Each row of a before or after table is a point. The points were changed in one or more steps. Then noise was added and the rows were shuffled. The steps act on columns, c1 being the first. Write out the steps. A step turns or swaps two columns, mirrors them in a line or flattens them onto one, adds a multiple of one to another, or multiplies or shifts one. Angles are multiples of 10 degrees, from the lower column toward the higher: turns from -170 to 170, lines from 10 to 170 but not 90. Use the fewest steps. Two steps may share a column if one is a turn and the other turns, adds or multiplies; they go together, in the order done. Otherwise the lowest column goes first.

Before, 9 rows:
[[-0.4 -1.4]
 [-1.1 -4.4]
 [ 6.6 -1.6]
 [ 1.2 -4.2]
 [ 2.6  3.5]
 [ 6.1 -2.0]
 [ 0.8  1.7]
 [-4.0  3.7]
 [ 6.4 -3.1]]
After (9 x 2):
[[ 2.0  3.7]
 [-5.3 -4.2]
 [ 1.7 -3.2]
 [ 3.3 -2.0]
 [-2.3 -1.5]
 [ 4.1 -1.9]
 [-8.0 -3.9]
 [ 7.8  3.0]
 [ 3.2  1.5]]
Steps: add 1.5 times c2 to c1

Before (14 x 4):
[[-1.3 -1.8 -2.7 -1.9]
 [ 3.6  4.7 11.7  1.6]
 [-2.0  4.3  4.1 -3.2]
 [ 3.1  2.4 -1.3 -2.9]
 [ 0.3  2.5 -0.8 -3.5]
 [-2.5  4.2  5.4 -2.2]
 [ 1.2 -2.7 -0.8 -5.2]
 [ 1.7 -2.4 -5.5 -1.0]
 [ 6.3  5.1 -5.9 -2.2]
 [ 2.0 -0.5  0.2  1.8]
 [ 6.0 -0.4 -3.6 -1.2]
 [-1.1  3.4  8.1 -0.8]
 [-2.4  0.9 -1.1 -2.2]
 [-1.5  5.3  5.9 -0.2]]
After, 14 rows:
[[ 0.3  2.3 -1.7 -3.5]
 [-1.9  6.3  3.4 -3.1]
 [-1.3 -0.6 -3.3 -1.9]
 [-2.6  6.8  4.6 -2.3]
 [-2.9  3.5 -1.8 -2.1]
 [ 3.1 -0.7 -2.4 -3.0]
 [ 6.1 -1.3 -6.6 -2.5]
 [ 2.0 -4.1 -5.7 -1.0]
 [ 1.8 -2.5  0.7  1.9]
 [ 3.6  0.8 12.2  1.8]
 [ 1.2 -4.0 -2.2 -5.3]
 [-1.3  6.9  6.0 -0.5]
 [ 5.9 -6.5 -3.9 -1.1]
 [-1.2  4.5  8.0 -0.8]]
Steps: add -1 times c1 to c2; add 0.3 times c4 to c3

Before (11 x 8):
[[-3.6  3.3 -1.1  3.2  1.9 -7.8 -0.7  2.5]
 [ 0.0 -8.0  3.9  3.7  4.6 -2.5 -6.4 -2.9]
 [-5.6  3.6 -0.1  0.9 -1.8  0.2  1.2  1.0]
 [ 4.5 -4.0  3.0  2.1 -0.6  0.7 -4.5  0.1]
 [-5.1  4.9  3.5  0.8 -5.5 -0.2 -1.0  5.0]
 [-3.8  0.1 -1.5  1.9 -3.3 -1.1 -1.6 -4.9]
 [-1.8 -2.7 -0.9 -3.6 -2.5  1.1 -0.4  3.2]
 [-4.6  1.0 -0.4  5.9 -4.2  3.5 -5.7  3.3]
 [-1.2 -0.2  1.6  3.8 -1.2 -3.2  6.9  0.1]
 [-0.1  3.2  3.2  3.0 -1.3 -1.7  3.3  7.4]
 [ 0.3  2.7  2.2 -1.6  1.8  4.5 -2.2  3.1]]
After (11 x 8):
[[ 1.4  2.6  5.2 -2.9 -1.8  7.1 -2.1 -1.5]
 [ 0.5  0.4  2.9 12.0  6.3  5.8 -6.0 -0.4]
 [-0.3 -2.4  2.5 -6.8  3.5  4.5 -0.5  2.1]
 [-0.1  3.3  6.4  6.1  0.2  9.5  2.4  7.8]
 [-0.1 -0.5  4.1  7.9  1.2 -1.3  7.2  2.7]
 [ 3.7  3.2  1.8  6.1  0.4 -0.1 -0.6  8.8]
 [ 2.6 -8.1  6.6  7.4 -3.9 -5.1 -6.5  0.2]
 [ 0.7  0.1  1.5  3.8  5.0 -7.5 -2.0 -3.3]
 [ 2.7  3.7  2.9  1.8  5.2  1.2  1.5  1.0]
 [-4.0 -4.1  5.9  4.3 -2.9  0.5 -5.0 -0.1]
 [-0.1  5.4  6.8  1.2  7.1  7.1 -0.9  4.4]]
Steps: turn c1 and c5 by -140 degrees; shift c3 by 3.0; multiply c4 by 2; multiply c8 by 1.6; turn c6 and c8 by -60 degrees

Before (9 x 11):
[[-2.4 -0.5  6.7 -1.8  4.4 -6.3  0.5  0.5 -1.5 -2.0 -1.3]
 [-4.0  3.5  3.6 -1.6  1.2 -0.2  0.2 -2.4  6.2  1.9 -6.5]
 [-2.9 -0.1  3.3 -3.7  3.7 -2.3  6.0  5.1  3.4 -1.9 -3.6]
 [-4.6  1.9  6.6 -0.1  1.2  1.1 -0.6  3.9  4.2  6.1 -0.7]
 [ 4.5 -5.1  4.3  8.0 -1.6 -2.7  5.0 -5.1 -5.3 -2.4  1.7]
 [-1.9  5.1  4.0 -2.6  4.9  1.5  1.0  2.4 -2.8  0.8 -4.1]
 [-4.8 -0.9  0.9 -2.0  0.3 -1.3 -2.8  5.4  1.1  5.8 -5.6]
 [ 1.8 -1.3  1.5  4.8 -6.7 -5.1  6.0 -7.5 -4.9 -3.3  6.5]
 [ 0.1 -2.4  5.4 -0.7  1.8  2.7 -2.6  1.9 -4.4 -7.4  0.5]]
After:
[[-1.8 -6.4  1.4 -2.5  4.8 -2.2  1.8  0.3 -3.0  1.2 -4.1]
 [-5.1 -0.6 -1.2 -2.1  0.4 -0.5  3.5 -4.9  1.0  5.8 -5.9]
 [ 1.6 -0.1 -1.7  5.0 -6.2  7.1 -2.0  7.6 -4.6 -3.3  6.6]
 [-3.8 -5.0  0.6 -1.1  1.3  1.5 -1.6  1.6  6.2  1.8 -7.0]
 [-2.6 -5.0 -4.5 -1.6  4.2  5.5  2.9 -1.3 -1.4 -2.1 -1.2]
 [-4.7 -6.1 -3.2 -0.1  1.3 -2.2  2.7 -2.3  4.2  6.1 -0.9]
 [ 0.0 -2.3 -5.3 -0.5  1.7 -3.0 -0.4 -2.3 -4.4 -7.5  0.6]
 [-2.8 -2.5 -2.2 -3.7  3.9  0.0  7.7  2.1  3.5 -2.3 -3.7]
 [ 4.8  0.4 -6.4  8.1 -2.0  4.1 -1.1  6.5 -5.8 -2.6  2.0]]
Steps: turn c2 and c3 by 130 degrees; turn c6 and c8 by 160 degrees; turn c7 and c8 by 60 degrees

Before, 13 rows:
[[ 3.5 -3.9  2.5  0.2  5.1  3.5  3.3  5.9 -2.8  3.2  3.7  4.0 -8.4  2.7]
 [ 2.3  1.9  1.5 -0.5 -3.5  5.1 -5.8 -2.2  4.4  5.0  3.7  4.7 -3.7 -6.7]
 [-0.7 -4.5  3.6  0.4  3.4 -1.0 -0.8  1.0  2.4 -6.3 -7.5  0.4 -9.0 -2.2]
 [ 4.2 -1.4 -1.1 -1.0 -2.4 -2.5  0.4 -0.6 -5.9 -1.8  1.4 -7.2 -4.6 -1.6]
 [-6.3 -5.0  1.0 -1.9 -3.5 -3.1 -7.1  2.1  4.4 -2.6  3.5  3.3  1.8  4.1]
 [ 4.5 -3.1 -7.2  8.0  5.8  2.1 -4.5 -0.6  2.5 -4.3 -1.2 -3.7 -6.4  4.1]
 [-6.1  3.8 -4.4  3.8  3.0  2.7  4.4 -1.8 -5.2 -4.0  2.1  3.9 -4.5  4.8]
 [-6.4  0.2  4.4 -1.3 -6.3 -0.9 -2.1  3.7 -3.7  0.0  1.9 -2.6 -0.8  5.4]
 [-3.3 -1.3  1.3  0.1  3.8 -0.9  0.9 -0.5 -4.5 -0.4 -2.2 -6.1 -4.3 -1.2]
 [ 0.1  6.1  5.0  0.5  3.3 -3.6 -1.4 -1.7 -3.2  0.1 -1.1 -2.6 -0.6  4.2]
 [-6.1  6.0 -0.6 -0.8  0.5 -2.5  2.6  0.7  4.1  3.1 -3.8  1.4 -1.7  4.9]
 [-4.1  5.1 -6.1  4.6  1.1  0.0  3.1  2.4  2.2 -4.1  4.2 -3.1 -6.6 -2.1]
 [-5.0 -5.2 -3.1  5.5 -2.5  1.0  4.0  6.2 -7.6 -5.4  1.0  1.9 -2.9 -4.7]]
After (13 x 14):
[[ 2.1  5.9  0.8 -3.0 -0.4 -2.9 -7.6  1.9  4.8  0.4  3.5  3.2  2.7  4.4]
 [-0.9  2.7 -1.1  3.9  1.8 -3.2  0.3 -0.5 -6.4  4.1  1.9 -7.0 -2.6 -2.2]
 [ 0.0 -7.4  4.9  0.7  0.0 -3.6 -1.7 -1.6 -3.6  0.1 -1.3 -2.6 -1.1  4.8]
 [ 1.6 -5.5 -0.8 -4.3  2.8 -2.7  2.7  0.5  4.1 -0.7 -3.9  1.7 -3.6  4.9]
 [ 0.3 -5.0 -3.9 -6.8 -0.6  2.6  3.9 -2.2 -5.3  5.8  2.1  4.4 -1.0  4.6]
 [ 1.2 -0.8  1.7 -2.6 -3.5 -0.6  0.8 -0.3 -5.0  3.2 -2.4 -6.1 -3.2 -1.5]
 [ 0.3  1.6  3.7 -0.4 -5.6 -0.9 -1.3  1.4  2.9 10.6 -7.4  0.4 -3.3 -1.7]
 [-0.5  6.0 -3.3 -7.7 -0.7  0.5  4.1  5.7 -7.5  6.0  0.6  1.7  1.8 -4.7]
 [ 2.5  3.7  4.3 -4.2  5.4 -1.4 -1.8  3.9 -3.7  0.0  1.9 -2.7 -0.9  5.2]
 [-4.3  0.4 -7.3 -1.9 -7.1  2.6 -4.8 -0.3  2.1  7.4 -0.8 -3.5 -2.0  3.8]
 [-0.5 -0.4  1.4  2.6  3.8  4.7 -5.8 -2.0  4.4 -1.3  3.8  3.9 -6.0 -6.6]
 [-0.8 -5.1 -6.2 -6.1  1.8  0.5  2.7  2.1  2.2  7.5  3.6 -3.6 -2.7 -2.0]
 [-1.1  0.8  2.5  2.6 -6.9  3.4  4.0  5.7 -2.8  2.8  3.6  4.4 -8.9  2.6]]
Steps: turn c1 and c4 by 130 degrees; multiply c1 by 0.4; turn c2 and c5 by 150 degrees; mirror c10 and c13 in the line at 110 degrees

Before:
[[ 4.1 -0.8 -4.9 -2.0 -0.2  3.3  1.7  2.6 -3.0  6.4  3.3 -3.6  1.8  3.0
   2.5 -4.5  1.7  1.1  7.0  0.3]
 [ 2.2  4.2  1.3 -7.4 -3.1  0.1  1.8  3.7 -3.7 -0.3 -4.4  0.9 -1.3  2.4
   3.9 -9.0 -0.9 -3.1 -3.2  2.7]
 [ 0.9 -0.5 -6.8 -3.1  4.1 -2.8  4.7 -0.1  3.1 -0.1  0.7  4.4  1.4  2.6
   3.4  2.7  1.3  0.3 -1.0  2.1]
 [-0.9 -3.4 -3.9  1.3  0.2 -3.4  5.9  0.6  4.1  7.4 -7.9  6.2  3.5 -1.5
   2.3 -8.0 -4.4 -0.7 -0.7  2.3]
 [ 0.0 -5.8  0.7 -5.0  3.0 -0.2  0.7  2.3  4.3  1.8 -0.2 -0.7  0.1 -0.8
   5.1  2.1  6.0 -0.3 -1.9  0.3]
 [-4.2 -1.5 -0.2 -6.4  0.6  4.8 -2.0  3.3  2.7  4.7  1.1 -7.8  6.2  1.3
  -1.8  0.7  4.0 -6.0 -2.4  1.8]
 [ 2.1  3.1  2.2 -5.5  3.3  4.0  6.4  1.1  2.1  1.9 -3.7  2.0  2.5 -4.9
   1.2 -3.9 -3.0  1.1  0.0 -0.6]
 [-7.4  1.0  1.9 -1.0 -5.1 -6.1  2.7  8.9  0.1  4.3  4.3 -6.5  1.4  0.5
   3.2  7.5  4.2  0.7 -0.1  2.0]
 [-2.8 -0.3 -1.6  0.0  0.2 -0.8 -1.1  0.5  6.8 -5.0  0.8 -2.5  2.7  7.6
  -0.9  9.5 -3.4  7.6 -3.3 -5.9]
 [ 1.0  4.0  0.6  0.2  4.3  0.1 -2.1 -0.8  5.9 -4.4  6.1 -4.9 -2.4  2.2
   3.1  2.0  4.5  5.5 -5.4  1.6]
 [-4.8  4.3 -0.4  0.7 -5.3  3.8  4.5  3.2  3.1  2.3 -4.2  0.4 -2.6  0.3
   5.0 -3.0  1.2  0.3 -0.9  0.8]
 [ 0.9 -1.5 -1.2 -0.1  0.7 -0.7  3.9 -3.7  3.9  6.6  0.0 -3.5  4.9  6.4
   9.7 -1.5  6.1  4.1 -0.7  6.6]
 [ 0.4 -1.6  1.3 -5.9 -1.1  2.7 -1.7  3.2 -1.3  0.0 -7.0 -1.4 -1.5  4.6
  -7.0  2.4 -1.1 -4.6  0.4  3.8]]
After (13 x 20):
[[  0.9  -0.6  -5.3   5.0   6.4  -3.0   8.0  -0.1   3.1  -0.1   0.6   4.5
   -1.1   2.6   3.5   1.1   1.5   0.3  -0.9   4.1]
 [  1.7   2.7  -4.4  -4.4   4.9   4.0   7.8   1.0   2.3   1.8  -3.7   1.9
   -2.8  -4.9   1.2  -1.6  -2.9   1.2   0.1  -1.2]
 [ -2.7   3.9   0.4  -3.4   8.3   0.1  -5.6  -0.7   5.9  -4.3   6.0  -4.7
    0.0   2.2   3.2   0.8   4.5   5.7  -5.5   3.1]
 [  0.0  -0.8  -3.6   3.4  -2.5   3.3  -0.9   2.6  -2.9   6.4   3.4  -3.5
   -4.3   3.1   2.5  -1.7   1.8   1.0   6.7   0.7]
 [ -1.5  -1.6  -5.0  -0.9  -2.0   2.8  -2.8   3.1  -1.5  -0.3  -6.9  -1.5
    0.0   4.7  -6.9   1.0  -1.1  -4.7   0.5   7.4]
 [  0.0  -5.7  -4.4  -2.4   6.1  -0.1   0.1   2.4   4.3   1.8  -0.3  -0.7
   -0.1  -0.8   5.1   0.8   5.7  -0.5  -1.8   0.5]
 [ -2.1   4.3  -6.6  -2.2  -5.7   0.0   2.4   3.7  -3.7  -0.4  -4.4   1.0
   -1.6   2.4   3.9  -3.5  -0.8  -3.2  -3.2   5.2]
 [  7.3  -1.5  -6.0   1.0   2.4   5.0  -7.3   3.3   2.6   4.7   0.9  -8.0
    1.9   1.3  -1.9   0.3   3.9  -6.1  -2.4   3.7]
 [  3.4  -0.3  -0.5  -2.1   4.8  -1.0  -2.9   0.7   6.8  -5.0   1.0  -2.6
    1.6   7.7  -0.9   4.0  -3.5   7.6  -3.3 -11.8]
 [  3.8   0.9  -0.4  -2.5  -4.9  -6.0  -1.8   8.8   0.1   4.1   4.2  -6.4
    6.4   0.4   3.2   3.1   4.4   0.7  -0.1   4.1]
 [ -0.8   4.2   0.6   0.3  -2.9   3.8   4.9   3.3   3.0   2.3  -4.2   0.6
    5.6   0.3   5.1  -1.1   1.3   0.3  -1.0   1.8]
 [  4.2  -1.6  -0.6  -0.8   3.6  -0.7   1.4  -3.6   3.7   6.8   0.0  -3.4
   -2.4   6.4   9.8  -0.6   6.1   4.2  -0.8  13.2]
 [  3.4  -3.4  -0.1   4.4   3.0  -3.6  10.3   0.8   4.0   7.4  -7.8   6.2
   -0.5  -1.5   2.2  -3.3  -4.3  -0.7  -0.7   4.5]]
Steps: turn c1 and c13 by -110 degrees; turn c3 and c4 by -70 degrees; add -0.5 times c18 to c4; add 0.7 times c9 to c5; add 0.7 times c12 to c7; multiply c16 by 0.4; multiply c20 by 2
